Every row gives one point. The window is the flat piece filled in between its corners: a triangle in 3 columns, a solid with four corners in 4, and so on. A path goes straight from each point to the next, and from the last back to the first. List the points from which the path goes on through the window.
In the rows, zero is written as 128.

Window (4 x 4):
[[121 151 169 178]
 [ 94 158 143 124]
 [105  86 184 171]
 [166  61  77  80]]
Path:
(1): [141  77  79 107]
(2): [210  51 112  39]
(3): [113  98 201 144]
(4): [117  90 160 191]
(5): [ 52 171  87 149]
(6): [139 134 193 106]
(7): [162  83 131  73]
(8): [137  85  76 146]
(9): [ 82  96 146 212]
(10): [101 122 196 153]
(11): [124 139 194 154]
(12): [ 65 138 132 169]
Through the window after points: 1, 5, 7

Window (8 x 8):
[[107 140 113  83  76 132 141 159]
 [146  64 111  64 121 176 159 181]
 [168  78 161  69  82 149 209 178]
 [159  79  76 195 116  65  49 127]
 [ 39 155 237 104 202 119  87 180]
 [166 153 199  75 134 152 104 181]
 [147 140 142  81  59 103  72  30]
 [140 112  98 156  76 157 121 101]]
Path:
(1): [159  62 183  87  71 154 139 175]
(2): [146  75 157 121  95 157 127 204]
(3): [169 111 116  43 100 114 217  94]
(4): [115 120  91 223 203 109 207 174]
(5): [132  94 173  33  78 147  49 139]
(6): [112  34 171 111 120 134 109 186]
(7): [151 225 130  65 125 161 167 128]
(8): [161 152 144  77 132 134 111 158]
(9): [143 100 208  90  84 153 118 138]
(10): [136  54 136 151  31 136  71 115]
(11): [145 154 128  59 160 109 136 121]
(12): [201 145 150 121 169 115 165  84]
(13): [103  54  98  87  44 160 130 169]
(14): [152 102 152  77 109 162  86 156]
(15): [150 166 170 107 128 123 165 152]
(16): [134 145 100 111 136 117 188 134]
Through the window after points: 2, 4, 6, 8, 10, 14, 16

Window (9 x 9):
[[197  80 100 148 113 150 143 109 124]
 [100  67 217 138  84 155 135  87 127]
 [164 131 121 150  60 135 142 125 169]
 [107 112 145 140 100 138 165  42 140]
 [103 134 185 142  79 111 124  78  76]
 [187 149 163 121 128  92 132  87 163]
 [ 66 115  95 144 249  77 219 184 161]
 [ 31 130 110 118 234  95 126 142 161]
 [172 138 123  77 108 145 166 119 139]]
Path:
(1): [127  84 102 114 136 117 146 106 132]
(2): [171  83 105 146  92  72 133  71 136]
(3): [105 195 174 125 121 195 155 178 191]
(4): [128 155 153 125 123 159 148  88 152]
(5): [123  99 125 121 112 117 167  83 134]
(6): [ 82  85 130  66 146  44 109 177 163]
(7): [127 126 158 173 153 179 170  70 145]
(8): [154 125 154 131 124 189 169 103 137]
(9): [163  28 103 157  89  68 102 106 118]
(10): [148  84 117  74  91  85  93  96 136]
(11): [107 143 143 151 138 133 161 124 146]
(12): [108 171 160 140 151 141 178 143 153]
(13): [106  86 115 113 168  87 120 115 141]
(14): [ 97  83 122 121 159  68 140 106 124]
(15): [127 137 178 146 124 197 185 118 144]
(16): [115 169 180 160 178 122 163 132 131]
Through the window after points: 2, 4, 8, 10

Window (11 x 11):
[[193 139 161 106 122 135 201  90 147  81 121]
 [ 89  77 112 162 100 119 249 109 172 114  79]
 [103 181 138 161  61 129 112  98  82 177 146]
 [ 93 176  77 143  27 149 127 150  97  78  79]
 [ 76 123 147  86 163 183 143 129 111  99 190]
 [ 81 118 142 140 113  93  93 138 158 138 136]
 [153 114 115 177 161 153 144 118 202 126 135]
 [145 162 142 160 181  46 153 121 132 117 154]
 [109 155 102 122 124 147 143 183 147 168  45]
 [123  46  73 132  99 132  68  97 141 174 126]
 [119 129 150 174  79  83 125 138  67  88  79]]
Path:
(1): [165 107 132 116  99  72 148 170 153 133 146]
(2): [155 106 121 164 158 122 160 214 167 159 173]
(3): [ 95 128 121 149 106 148 127  28 160  90  73]
(4): [106 141 113 110 144 173 152  74 118 103  87]
(5): [ 97 121 147 146 113 115 148 160 132 134 190]
(6): [169 108 156 146  72 158 163 167 180 110 174]
(7): [ 72 136  96 148 171  88 128  46  97 126  86]
(8): [116 121 120 143 132 155 145  72 125 112 111]
Through the window after points: 2, 4, 8
